Each row is a point. The window is the flat piece filled in between its corners: a triangle in 3 columns, a solid with four corners in 4, and so on. A path goes straight from each point to the next, and from the last back to the first. After which points does the path pass through the window?
In the rows, zero is written as 128.

Window (3 x 3):
[[154  45 112]
 [132 183 119]
 [125 143 147]]
Path:
(1): [ 74 152 122]
(2): [101 157 139]
(3): [167 176 151]
(4): [174 139 182]
(5): [ 91 141 115]
(6): [111  68 131]
(7): [165  83 131]
(8): [164  92 135]
(9): [123  88 118]
(10): [97 96 86]
(11): [189  92 131]
(12): [152 139 152]
Through the window after points: 4, 8, 12

Window (6 x 6):
[[134 141  76 111 181 142]
 [132 122 169  88  97 151]
 [ 65  97 118 127 136 148]
 [110 123 211 166 126 197]
 [122  73 101 139 121 167]
 [155 136 166  85 183 133]]
Path:
(1): [107 138 184 116 165 215]
(2): [125 112 167 166 117 151]
(3): [121 122 154 141 133 130]
(4): [ 90 101 153  90 150 205]
(5): [132 107 135  81 143 191]
(6): [139 126 154 120 143 115]
(7): [131 122 145 142 157 116]
(8): [136 136  95  55 180 183]
Through the window after points: 1, 3, 5, 7

Window (9 x 9):
[[ 97 113 127  99 147 128 134 132 126]
 [156 142 168 125 138 134 149 109 129]
 [136 143 100 119 167  98 193 147 133]
 [137  88 130 138 111 134 158 166 104]
 [209  56 127 154 189 111  76  76 166]
 [132 148 127 200 132 187  65 104  25]
 [124 156 139 130 135 100 132 183 150]
 [213 144 130 107 137 206  42 122  63]
 [105 156  99 108  71  88 173 154 140]]
Path:
(1): [137 118 153 133 149  96  95 116  73]
(2): [160 134 119 146 138 188 119 115 127]
(3): [113 154 120 149 135 209 109 107 154]
(4): [183 112 145 144 149 112 101 118  83]
(5): [182 122 159  95 145 132  72 121  65]
(6): [177 139  90 175 134 217 100 120 128]
(7): [161 122 130 167 147 193 137 105 177]
(8): [148 121 142 120 158 125  93 140  86]
(9): [144 137 138 152 168  86  79  90  28]
(10): [132 146 122 184 112 204  96 127  76]
(11): [129 142 120 143 130 168 114 131 123]
(12): [144 134 138 138 127 101 135 128  98]
(13): [158  88 144 136 146  74 126 128  70]
(14): [142 123 121 134 121 193 146 140 182]
(15): [162 131 121 120 149 148 147 138 166]
(16): [160  98 119  92 161  46 130 138  99]
Through the window after points: 1, 3, 5, 9, 11, 13

Window, 11 rows:
[[ 75 177 154 199 132 217  26  79 150  82 184]
 [127 116 202 143 185  81  74  93 149  64 133]
 [123  43  99 118 138  96 123 137 146  99 118]
 [160 126 110 107 103 103 189 148 159 132 134]
 [196 107 104  85 167 112 135 173 118 121  86]
 [104 121 177 190 160 197  96  59 105 148 138]
 [170 112 122 159 155 143 153 189 144 202 161]
 [123 169  95 128 147 139 122 121 184 219 151]
 [126 162 104 149 106 126 132 200 112 211 107]
 [211  97 109 143 128  66 124 137 167 129  91]
 [173 105 148 104 118 106  87 127 119 146 150]]
Path:
(1): [131 137 145 160 170 107 114  99  94 130 169]
(2): [130 154  75 170 171 130 123  98 116 163 171]
(3): [137 109 147 114 113 132 105 148 186 133 114]
(4): [123 126 152 133 111 147 119 153 159 148 111]
(5): [144 125  97 164 158 118 119 107 105 142 153]
(6): [134  77 100 127 152  89 118 123 129 108 132]
(7): [124  49 133 113 100 154 131 176 192 128  96]
(8): [143 121 150 151 116 146  93 135 172 127 123]
(9): [153 130 113 160 148 123 106 125 136 134 142]
(10): [147 142  88 144 166  70 142 109  90 160 169]
(11): [149  93 188 147 125 198 103 162 186 138 114]
(12): [159 122 171 101 105 148  97 163 219 151 120]
(13): [138 102  89 163 180 112 127 104  52 139 149]
(14): [158 148 112 163 157  96 105 109 118 130 144]
(15): [ 88 103 167 138 135 173 122 158 206 123 115]
(16): [124 112 165 156 126 191  80 113 179 128 111]
Through the window after points: 2, 4, 6, 8, 10, 12, 16

Window (14 x 14):
[[152 188 134 103 165  83 142 119 116 131 136  72  71 117]
 [223  78 133 163 120 149  98 140 139  86 141  82 185 106]
 [163 115 136 220 106 193 107 133 119  67 119 114 146  97]
 [ 65 107  79 131  67  36 119 130 110 149 100 138 165 134]
 [133 170  98 112  92 100 186 170 153 180 116  97 116 151]
 [156 206  99 132  85  95 131  78 181 174 137  70 117 129]
 [ 93 180  90 145  83  54 158 133 135 215 217  96 131 143]
 [163  85 141 175 104 145 178  85 101  52 125 128 214 116]
 [129  88 202 161 116 131 133 128 171  48 122 125 183 104]
 [116 217  99 110 120  92 114 142 130 160 145 108 160 180]
 [154 135 131 123  56 189 115 125 111 105 162  57 174  81]
 [178 180 116  84 136 112 141 116 168 111 164 166  80 113]
 [ 83  60  96 146 120 127 146 104 156  69 140 111 162 162]
 [177  76 187 151 111 192 115  87 118 117 131 121 153 132]]
Path:
(1): [159 131 139 142  28 120 112 156 121 100 143  95 130 166]
(2): [133 112 116 148 157 134 157  78 141 121 133 109 176  61]
(3): [ 87 120 109 134 164 111 146 110 173 147  73 148 190  96]
(4): [154  93 155 165  56 131 120 131 120  41 183  88 129 154]
(5): [149 140 134 151  90 101 133 118 122 118 154 104 138 148]
(6): [140 146 120 136 136 142 120 110 135 121 138 105 155 108]
(7): [119 161 122 134 151 142 124 128 147 154 141 124 196 110]
(8): [168 127 128 142  60 102 117  99 125  85 163  82 111 135]
(9): [181 118 127 101  25  68 133 138 111  98 169  84 135 163]
(10): [ 97 165 113 141 168 145 146  97 168 165 116 114 167 107]
(11): [130 134 118 115 155 144 140  91 151 158 142 126 170  61]
(12): [168 145 134 157  70 117 136 107 137 105 136  90 134 161]
(13): [148 141 156 155  35  94 127 126 117  96 145 113 107 168]
(14): [126 131  85 122 134 114 166 135 144 154 113 109 174 111]
(15): [140 135 101 134 119 138 127 113 142 154 139 117 155 109]
(16): [146 147 124 135  79 106 140 140 114  98 139  91 128 147]
Through the window after points: 3, 11, 13

Window, 14 rows:
[[122  57 113 103 139  70  85 214  91 147  98 154 165 100]
 [212 192 126 175 130 196 186 182 111 129  88 175  65 114]
 [136 140 156 105 155  74  86 120 162 116 115 113 134 188]
 [115 105 145 102  99  75 144 109 198 161 155 130 156 134]
 [133 198 149 101 176 116 220  75 132 105 141  79 157 166]
 [ 95  99 114 107 206  62 107 106 168 139 181 125 134 133]
 [106  28 120  72 123 138  94 157 144 129 149 128 126 150]
 [151  82 110 109 128  88 139  56 140 116 113 155 133 142]
 [137 148  67 121  98 117  93 149 116 114 107 110 117  85]
 [166 191 126 163 173 169 210 111 192  80  62 105 135 119]
 [226  63  87 109 114 117  74 222 114 116 147 142 151  81]
 [104 140 112 154 133  95 168 106 163  73 156 138 161 182]
 [147 230 141 168 161 195 173  58 152 115 108 140 179 142]
 [121  63 151 160 134  76  90 128 116 137 146  81 138 124]]
Path:
(1): [135 141 146  90 123 125 140 118 139  78 128 151 136 100]
(2): [135 148 152 121 128 111 137 131 120 100 127 150 134  97]
(3): [168 122  85 125 146 129 142 150 168 125 110 122 149 152]
(4): [148  90  84 111 152  99 110 162 130 153 114 144 167 151]
(5): [106 113 192 129 113  96 127 169 105  78 104 130 122  43]
(6): [116 115 149  86 181  81  99 116 158  98 165 137 118  83]
(7): [119  99 106 134 165  86 125 117 149 147 147 116 146 159]
(8): [151 115 105 128 142 114 149 118 140 157 106 109 138 147]
(9): [138 146 176 117 145 131 106 144 136  61 149 141 123  92]
(10): [138 128 180 103 151 131 139 144 141  74 143 162 129 110]
(11): [161 131  37 175 124 124 167 109 153 175  82  83 147 141]
(12): [153 112  84 150 155 110 139 134 156 137 130 118 148 168]
Through the window after points: 4, 6

Window (14 x 14):
[[122  98 152 159 120  70 165 173 193 149 148 167 140  37]
 [114 126 178  21 125 157  92  93 121 146 117 213 104 141]
 [145  97  82 124  92 127 133 106 140 213 120 129 145 135]
 [172 170 138  99 129 138  85 163 108 106 145 131 118 132]
 [ 79 179  43 135 118  96  82 192 151 138  89 119  98 134]
 [180 118 116  84 174 177 110  98 150  84 172  73 144 125]
 [155 199 115  32 127 190 126 109 104  66 130  93 150 135]
 [191 138 103  99 107 150 179  82 157 119 101 137  85 100]
 [122 147 166 115  46 153 105 106 165  87 124 135 115 182]
 [128 102 129  80  89 103 113  94 106 107 100 114  93  91]
 [119 182  55 206 125 147 124 131 140 150 203  46 115 118]
 [126 170 125 142 170  99 124 127 138 212  82 124 125 110]
 [ 84  66 169  98 111 155 104 203 127 127 145 104 101 124]
 [ 98 141  69 148 126 178  91 174 119  92  58 190 154 116]]
Path:
(1): [131 146 152 127  88 156  80 133 187 156  93 126 138  79]
(2): [148 103 103 106 133 110 181 103  99 114 163 131 104 126]
(3): [129 124 114 117 142 111 138 130 135 135 115 139 119 131]
(4): [131 147 122 111 111 147 109 124 138 152  99 141 121  96]
(5): [134 141 117 112 129 162  89 135 172 150 123 122 128  72]
(6): [118 115 126 158 115  66 163 146 103 137 108 156 102 181]
(7): [136 150 112 137 164 126 142 118 135 111 124 116 123 147]
(8): [142 161  95  65  54 171  55 139 136 147 115 144 129  74]
Through the window after points: 3

Window, 14 rows:
[[128 157 130 210 163  83 145 119 104 199 107 191 116 129]
 [159 161 125 174 105 102 138 100 104 228 129 122 130  63]
 [ 85 126 130 144 124 194 110 135 179  98 148 100 134 207]
 [ 74 127 140 149 124 123 156 160 119 125 169 196 193 148]
 [157 149 115 145 119  70 107 166  80 184 129 106  88 116]
 [117 157 120 149 126  90  86  74  52 178 110 129 110  96]
 [ 65 147  84  90  67 161 147 131 153 140 133 109  59 182]
 [125 179  61 117  76 105 139 109 103 170 116  72 123 198]
 [116 190 110  98 113 190 173 123 102  98 136  67  77 183]
 [131 170 141  73  90 160 126 114 129 156 151 122  98 216]
 [156 148 100 148 171 105 114 125 131 147 107 201 161  82]
 [101 165 121  74 133 101 151 109 115 192 103  49  93 157]
 [154  90 117 167 149 131 134 129  68 196  87 175 149 103]
 [154  80 126 173 151  85 152  90 122 133 153 183 142 115]]
Path:
(1): [125 139 123 133 147 129 122 107 109 214 178 148 144 139]
(2): [117 143 106 167  74 108 147 162 113  53  63 150 114 144]
(3): [119 163 137 130  94 114 158 137 108 144  87 118 128 151]
(4): [ 98 144  88  99 158 150 119  99 126 172 186 107  83 160]
(5): [ 80 130  97 127 159 130 145 157  88 239 194 140 149 147]
(6): [113 134 140 154 109 119 145 132 122 102 118 178 162 140]
(7): [146 160 170 161 107 109 119 137 144 153  71 118 141 120]
(8): [105 147  84 147 157 108 147  96  73 197 157 169  90 158]
(9): [127 146 112 132 145 139 108 111 107 169 162 141 110 165]
(10): [113 127 137 117  91 102 172 126 118 121  73 123 134 138]
(11): [108 167 133 147  93 112 152 113 132 129  94 114 124 150]
(12): [114 127  80 106 138 140 126 139  94 183 184 131 134 169]
Through the window after points: 3, 5, 7, 11

Window (14 x 14):
[[119 177  89 128 147 112  75 128 147 200 157 104 116 141]
 [ 89  75 169 124  74  92 113 178 135  98 114 127 166  83]
 [ 78 108 123  93 156 104 178 122 157  85 113 140 138 132]
 [150 128  77 130 120 157 103 143 119 174 114  84  95 163]
 [ 86  83 181 151 147 108 124 176 117 106 101 135 100  72]
 [136 147  88 109 146 137  89  85  69 184 132 121 132 143]
 [101 146 170 134  88  91  93 180 108  82  95 145 108 125]
 [ 83 118 124 177 103 111 140 165 104  92 152 136 131 108]
 [ 88 171 100  90 142 137 177 140 133 109 102 108 153  68]
 [166 156  69 166 170 106  96 116 112 188  91  97 154 161]
 [113 117 205 156  95 130 161 146 145 109 113 154 137 102]
 [ 78 135 103 124 153 170 118 108 163  83  99 137 157  97]
 [103 151  65 156 127 113 109  64 119 203  80  89 107 148]
 [116 112 182 148 115  99 121 128 126  70 129  81 123  98]]
Path:
(1): [ 74 130 128 151 148 145 137 143 118 151  85  96 139 153]
(2): [ 45 140 112 127 145 164  93 150 111 142 145 116 144 155]
(3): [134 127 112 135 129 116 134 111 136 105  98 131 135  95]
(4): [147 146 112 120 128 126 120 148 141 108 117 149 119  91]
(5): [  7 119 152 137 128 128 118 112 113 100  86  91 162 150]
(6): [ 62 164 120 141 119  95 120 171 120 130 109  65 181 163]
(7): [156  91 143 145 125 126 118  72 129 113 116 145  62  72]
(8): [148 157  88 105 133 109 116 104 123 120 139 136 103  82]
Through the window after points: 2, 4, 6

Window:
[[123 176 110 120 106  77 149 198  95 126 103  96 128 144]
 [188 155 113 103 117 190 145 114 166 131 136 177 119 134]
 [116 139 127 104 112 177 147  60  78 136 126 160  56 157]
 [140 145 181 105 172 108 203 169  92 110 160 123 158 136]
 [172 145 156  70 132 142 167 184  80 134  77 129  40 118]
 [ 95  81 127 162 125 188 168 120 193 145 161 105  69  91]
 [122 201  60  85 188 129 135 153 119 100 170  63 119 155]
 [172 205 131  67 160  78 138  75 106  95 189 123 107 182]
 [150 139  99 107 166 115  94 157 152 103  97 157 140 148]
 [ 83 165 132 173 167 159 126 130 155 171 230  94 129 159]
 [149 130 155  76 139 156 155 150 128 147 139 130 133  56]
 [ 99 208  81 142 167  99 140 130 120 121 124 163 112 101]
 [169 114 117  76 173 151 169 100 129 160 222 176 125 128]
 [155 144 114 146 174 155 167 124 110 212 110 123 138 121]]
Path:
(1): [165 105 143 175 124 120 122 196  93 122 137  98 116 134]
(2): [ 76 199  89  49 137 140 192  84 165 148 130 141  90 123]
(3): [131 176  89  87 169 142 177 137 170 194 160 167 116 163]
(4): [174  98 149 129 154 147 141 100  64 122 165 121 126  88]
(5): [170 108 105 143 163 144 101 168  96 164 187  96  95 122]
(6): [ 76 160 127 111 127 156 193  98 187 109 122 138 108 128]
(7): [120 173 128  84 143 148 173 135 134 134 101 138  89 128]
(8): [168 130 127 119 130 134 130 128  81 130 157 128  84 140]
(9): [138 150 113 151 166 133 139 134  90 123 158  83 107 119]
(10): [117 177 128  72 155 113 169 123 146 158 140 178 127 151]
(11): [118 156 132  80 138 131 156 127 138 159 136 135 110 153]
(12): [204 188 111 125 190 112 130 153  54  71 163 127 138 114]
(13): [164 146 131 145 148 199 134 153  94 118 165 127 112 123]
(14): [113 169 126  38 167  55 185 151 137 135 114 105 114 134]
(15): [110 158 139  97 135 132 155 144 150 152 128 138 113 145]
(16): [139 142 115 132 162 148 147 120  81 132 156 112  91 118]
Through the window after points: 1, 3, 5, 7, 13

Window, 14 rows:
[[171 122 171 130 165 186 130  64  86  75 151 167 103 138]
 [155 160  73 163 209 174  82 116 125 162  96 143 110 175]
 [178 119 148 128 133  63 116 101 225 144 148 137 150 152]
 [174 148  83 136  85 113 111  72 116 131 109  97 140  93]
 [178  49 124 118 160 125 175 104 144 101 102 143  91 130]
 [143 158 136 204 195  92 200  70 168 113 168 144 171  79]
 [105 156  91 172 162 111  71 117 178  80 131  42  97  82]
 [151  76 159 214  53  92  97 132  86 101  84 127 142 138]
 [191 157 126 138 109 185 157 199 114 147 152 152 178 149]
 [127  67 113  91 168 126  87 165  66 160 126  91 130 100]
 [ 47 166 194 132 138  91 116 149 128 121 130 169 151 178]
 [195 190 146 169 142 108 168 115 114 133 125  67 173 179]
 [180  29 139  95  95 144 159 154 102 151 181 115  57 152]
 [ 79 103 140 193 172 188 119 100 159  92 125 108 136 197]]
Path:
(1): [145 112 190 155 157 125 138 139 139 138 122 110 110 108]
(2): [147 160 157 170 141 130 159 105 153 141 129 100 153 130]
(3): [201 134  77 157 180  71 139 111  70  72 152 127 156 179]
(4): [122 131  80 137 172 140 110 160 104  84 178 114 154 193]
(5): [155 118 171 157 159 143 138  96 142 139 109 135 110 123]
(6): [146 114 155 146 126 128 142 109 135 126 112 104 110 110]
(7): [153 113 116 149 144 113 140 111 143  94 152 109 137 137]
(8): [150 138  80 150 148  98 100 125  97  91 194 152 159 164]
(9): [143 130 162 161 132 141 124 108 126 132 104 102 128 115]
(10): [150 104 164 143 139 150 126 128 148 174 103 114  90 121]
(11): [126 115  99 182 128 117 114 114  92  42 158 115 172 185]
(12): [187 109  75 163 143 104  89 113 120  50 154 159 169 144]
(13): [129 148 157 164 143 131 144 109 153 153 110 118 114 145]
(14): [157 103 157 165 131 151 144 124 150 156 130 106 129 114]
(15): [162  96 112 128 114 106 138 141  82  94 153 151 115 168]
(16): [136 111  72 139 143 133 115 107 135 102 157 127 146 186]
Through the window after points: 2, 10, 14
